Each row is a point. The points of each table are mixes of a few directions, plus a little noise. How many directions does each table use, and how many do they share? Where both have some left over, give the other angles between the two spaces (their principal angles), to ten degrees, smallest first.
In the rows, 128 means zero.

First (7 x 2)
[[127 129]
 [145 101]
 [ 98 175]
 [ 87 194]
 [142 106]
 [148  96]
 [148  96]]
Second (6 x 2)
[[128 135]
 [125 209]
 [127 153]
 [130  92]
 [130  80]
 [129  99]]
Directions: first 1, second 1, shared 0; angles 30

First (4 x 3)
[[124 121 129]
 [167 180 121]
 [143 147 125]
 [ 80  62 138]]
Second (7 x 3)
[[ 97 188 173]
 [100 170 164]
 [145 102 105]
 [168 108  92]
 [160 108  98]
 [106 135 146]
 [120  84 116]]
Directions: first 1, second 2, shared 1

First (6 x 4)
[[113  81 108  90]
 [132 121 123 113]
 [126 177 155 194]
 [172 177 141 121]
 [ 83 101 126 165]
 [143 113 116  84]]
Second (7 x 4)
[[ 81 105 180  58]
 [151 138 113 162]
 [101 114 166  88]
 [116 121 155 110]
 [136 138  75 142]
 [156 142  96 170]
 [155 139 111 166]]
Directions: first 2, second 2, shared 0; angles 40, 90

First (9 x 6)
[[133  71 102  96 193 137]
 [121 135 121 113 155 114]
 [147  93 152 201  66 128]
 [126 193 141 138  88 116]
 [ 95 157 157 150 106  98]
 [103 136 152 130  80 160]
 [164 143 112 149 144  90]
 [131  83 103  78 166 176]
 [132 143 111  96 154 132]]
Second (8 x 6)
[[ 89  95 131 122 194  82]
 [116 179 139 132 117 101]
 [149  95 118 126 119 164]
 [ 79 207 151 133 148  45]
 [159  56 110 123 126 186]
 [153 140 124 131  90 160]
 [142 119 124 128 116 148]
 [137 134 127 129 114 139]]
Directions: first 4, second 2, shared 2

First (7 x 8)
[[119 137 129 172 108 124 152 121]
 [131 136 138 122 130 139 127 135]
 [108  89  76 180 106  71 144  87]
 [143 136 148  75 152 153 104 149]
 [154 171 189  54 160 196 102 178]
 [115  80  73 145 122  72 124  91]
 [126 146 143 149 118 141 143 134]]
Second (7 x 8)
[[128 135 100 194 158 151 166 124]
 [134  98 136  57 115 123  78 130]
 [137  88  99 116 144 150 105 122]
 [120 104 160  47  64  82  73 122]
 [134 183 154 130 163 141 155 151]
 [117 155 142 160 109 108 156 126]
 [125 132 104 191 143 141 163 120]]
Directions: first 2, second 3, shared 1; angles 40

First (8 x 9)
[[212 213 107  57 182  90 121 143 123]
 [106 133 176 140 125 143  98 133 167]
 [104 114 130 114 109 110 170 122 127]
 [128 116 137 141 120 146 116 111 174]
 [186 161 104  98 151 115  97 149 124]
 [105 133 140 180 153 166 122  99 108]
 [ 88  87 138 126  86 111 136 160 109]
 [ 95  67  92 168  99 143 163 107  93]]
Second (10 x 9)
[[179 196 109 145 130  89 136 151 104]
 [ 50  45 133 165 119 130  90  99 162]
 [ 91  75 132 138 126 151 102 118 134]
 [143 142 131 112 130 135 140 133 122]
 [ 87  99 133 145 121 109 124 105 162]
 [149 191 131 122 125  69 174 119 157]
 [138 139 104 179 127 102  94 146 103]
 [158 129 123 111 136 173 115 153  85]
 [177 138 127  87 141 196 123 161  70]
 [107 127 159  75 125 126 183  95 182]]
Directions: first 5, second 3, shared 1; angles 30, 90

First (9 x 11)
[[ 87  41 112  93 159 154  78 178  95 112 125]
 [ 99 215 105  86 148 143  35 171 109 121 120]
 [135  58 108 126 172 120 105 134 117  80 112]
 [131 151 140 144 109 110 135 140 103 111 140]
 [114  94 143 134 110 128 142 151 103 125 144]
 [167 161 147 164 111 114 166  87 169 123 132]
 [148 165 115 136 118 106 176  84 133 163 113]
 [124 140 125 129 120 116 136 133 105 132 129]
 [147 127 154 141 103 163 178  75 217 182 136]]
Second (9 x 11)
[[123 182 115 118 154 124  83 148 113  98 116]
 [106 154  96  94  97 131 126 134  97 132 104]
 [ 99 145 137 129 103 139 147 163  94  76 121]
 [128  37  73  91 195 118  95 116 111 156  98]
 [151 106 151 156  78 133 195  89 168 122 131]
 [126 134 161 123 129 166  84 133 190 179 166]
 [159 135 130 166 134  95 172 106 120  71 113]
 [123 116 124 137 110 112 169 131  93 107 118]
 [139 142 166 138 151 134  82 132 166 212 184]]
Directions: first 5, second 6, shared 4; angles 30

First (10 x 12)
[[120 124  76  87 139 173 110 179 149 116 139 116]
 [104 129  63 114  96 145 138 148 110  82 136 151]
 [ 91 120 119 131  94  85 138 118  82  98  98 165]
 [112 118 196 153 120  52 131  87  91 144  82 149]
 [ 92 126  50 106  90 144 137 157 101  72 129 158]
 [152 142  92 132 127 177 140 135 153 118 170 115]
 [152 122 169 106 183 146  95 150 172 181 126  85]
 [143 132 132 129 140 144 126 130 145 139 141 114]
 [142 137 145 157 119 119 146  98 124 129 138 132]
 [172 130 239 165 171  94 122  80 152 200 121  96]]
Second (9 x 12)
[[161 155  95 173  99 162 173  94 134  98 184 135]
 [108 112 147 100 148 106 101 150 126 145  94 124]
 [149 144 107 156 108 151 157 107 132 112 163 131]
 [144 139 110 150 113 146 150 111 131 113 158 131]
 [126 126 130 124 128 126 125 130 127 130 124 127]
 [ 71  83 184  51 179  68  53 189 119 175  31 116]
 [161 155  95 172  98 162 173  93 133 100 187 133]
 [140 138 114 144 117 141 144 116 130 118 149 130]
 [ 89  96 168  76 162  87  79 169 121 160  63 120]]
Directions: first 3, second 1, shared 1

First (8 x 14)
[[186 144 142 131 161 129 137 100 125  96 144 150 115 156]
 [ 93  64 128 159 157 180 142 221  89  87 139 101 148 110]
 [164 118 135 126 157  96 116  83 142 116 145 149 125 157]
 [135 126 112 143 114  96  65 130 148 121 107 153 128 149]
 [109 129 149  54 106  97 208  32 138 208 167  89 104  90]
 [136 155 128 158 171 150 130 138 130 101 119 148 164 154]
 [ 71 156 104 141  76 151 103 185 129 154  82 118 146 102]
 [131 132 125 111  83 127 122 135 123 143 121 119  96 108]]
Second (9 x 14)
[[123 128 143 140 139 141 119 155 100 118 139 120 136 132]
 [196 141 126 172 168 125  93 157 175  80  77 142  90 129]
 [ 63 116 151  96 132 109 177  99 138 205 140  63 138  76]
 [144 130 123 137 132 128 119 132 136 113 118 139 120 135]
 [114 126 162 144 166 125 135 153 136 148 119  73 121  89]
 [137 127  56  76  41 119 138  50 126 122 149 224 142 189]
 [105 123 145 136 119 160 113 166  53 109 171 131 163 154]
 [126 129 156 145 169 119 133 147 155 146 105  78 111  88]
 [145 131  89 108  88 124 125  93 131 112 133 184 131 163]]
Directions: first 5, second 3, shared 1; angles 40, 90
